Every row gives one point. The points of each table are mixes of a few directions, plus a little noise. How many directions does each table use, and how many do they share? Where both have some left over, give the other angles between the two spaces (their principal angles), to ten degrees, smallest first.

First, 5 rows:
[[-32 -26   2]
 [-35 -24   3]
 [ 15  -8   7]
 [ 38  49 -12]
 [ 14   9   0]]
Second, 7 rows:
[[ -3   8  -6]
 [  3  -7   4]
 [  8 -22  13]
 [ 23 -60  32]
 [  1  -3   1]
 [-16  43 -23]
 [-14  39 -23]]
Directions: first 2, second 1, shared 1

First, 6 rows:
[[  1   5  -2  -1]
 [  1 -37  35   5]
 [  0  31 -28  -2]
 [ 12  36 -18  20]
 [ -1 -32  27   0]
 [-12  -3 -13 -25]]
Second (5 x 4):
[[-10   1 -11 -18]
 [ -5   0  -5  -9]
 [-12   1 -13 -21]
 [ -7   0  -8 -12]
 [ 33  -2  37  60]]
Directions: first 2, second 1, shared 1

First:
[[  1  -2  -9   0 -10  -4]
 [ -9 -10   5  -5  14  16]
 [-21  -2 -18   3  -7  18]
 [-10 -25 -28  -2 -12 -12]
 [  4  45   1  -1 -60  47]
 [ 27  -5  37 -12  22 -10]
 [-10 -17 -16   1   3  -7]
 [ 23 -11   6  -3   2 -33]
 [ -2  23  21  18  48 -14]]
Second, 6 rows:
[[-20 -21 -26   9  -3   3]
 [ 46   5  30 -15 -12 -25]
 [ 16  33  11  -6   2 -31]
 [-18  -6  -8   7  27  -6]
 [ -3  21  -1  -1 -22  22]
 [-20 -32  -6   6   8  36]]
Directions: first 4, second 4, shared 3; angles 30

First, 8 rows:
[[-21  15  12  18   2  14  15 -35]
 [  6  -2 -42 -22   5 -17  -7  30]
 [ 16  -1  11 -22  -6 -24  -7  10]
 [  5   5  14  25 -14  -4   0 -30]
 [ 23  28  -2 -20 -18   3   2   9]
 [-14 -27  21  42   9  30  -2 -13]
 [-13  -8 -21 -28  20  -5   1  28]
 [ -1  -8   7   6   2   3  -2   0]]
Second (8 x 8):
[[ 18   9  18  24 -39   4 -25  -7]
 [  2 -19  12   4  15  -5  16   2]
 [ -2  15  17  23  60   7  -8 -25]
 [  6  -8 -17 -25  12   8  18   5]
 [ -2  -9 -17 -23  -2   1  16  12]
 [-19  14 -28 -22 -13  -3  -5  12]
 [ 11  16  10  19 -37   4 -29  -6]
 [-15 -17   5  -1   6 -14  16  10]]
Directions: first 5, second 4, shared 1; angles 30, 60, 70

First (7 x 9):
[[-29   8  22  21   0  23 -29  -9  11]
 [-27   7  20  18   1  21 -24  -8  11]
 [ 33 -10 -25 -23   0 -26  32  11 -12]
 [-60  15  43  41   0  45 -57 -20  23]
 [  8  -2  -6  -5  -1  -7   8   2  -2]
 [ 30  -8 -21 -19   1 -23  26  10 -11]
 [ 47 -13 -35 -33  -1 -36  44  14 -18]]
Second, 10 rows:
[[-29  16 -39  11 -22  19 -23   1  58]
 [-17  13  54  12  25  10 -22  -9 -55]
 [  7   9  12  -8  16 -32   2 -18  -8]
 [-16 -24   7  -1  29  41   7  24  28]
 [ 31   0 -45 -25 -11 -28  28  12  -1]
 [ -7 -13  59  14  23 -11  -8 -34  14]
 [-16   5   3  12  -5 -13 -16 -28  58]
 [ 29 -21 -22 -15 -11  11  30  33 -32]
 [ 15   7   9  -9   7 -14   7   3 -50]
 [  3   7 -38   8 -52  18  -6  15 -13]]
Directions: first 1, second 5, shared 1

First:
[[-13  -1   0 -21   1  36  33  -3 -40 -35 -21]
 [ -5   0   0  -7  -2  11  11  -3 -12 -13  -5]
 [ 14   1   0  21   1 -35 -33   5  39  35  19]
 [ -2   2   3   8  -8 -20 -16  -8  26  14  23]
 [ 10   0  -1  12   3 -17 -17   6  18  19   5]
 [ -8  -2  -1 -16   3  29  26   0 -34 -27 -20]
 [-14   3   5  -5 -12  -1   3 -17   7  -8  18]
 [-11  -1   0 -17   0  30  29  -3 -34 -30 -18]
 [ 13  -3  -5   3  12   5   1  16 -11   4 -20]
 [ 17   1  -1  23   2 -38 -36   7  41  39  18]]
Second, 9 rows:
[[-54  13  20   4 -19 -19  12 -60  -3 -18  27]
 [ 11  -2  -4   2   2   0  -6  12   6   6  -1]
 [ 42  -9 -14  -5  -2   3 -24  39  35  23  13]
 [ 19  -5  -6   0   7   4  -6  21   3   8  -9]
 [ 27  -4  -9   9  13  -7 -16  28  11  22 -12]
 [-33   8  10   8   9  -5  21 -30 -38 -17 -22]
 [-11   0   0 -10   6  23  25  -3 -35 -23 -23]
 [ 16  -5  -6 -10  -5  13  -2  17   9  -1   6]
 [-20   5   8   2 -13 -14  -2 -26  12  -2  23]]
Directions: first 2, second 3, shared 2
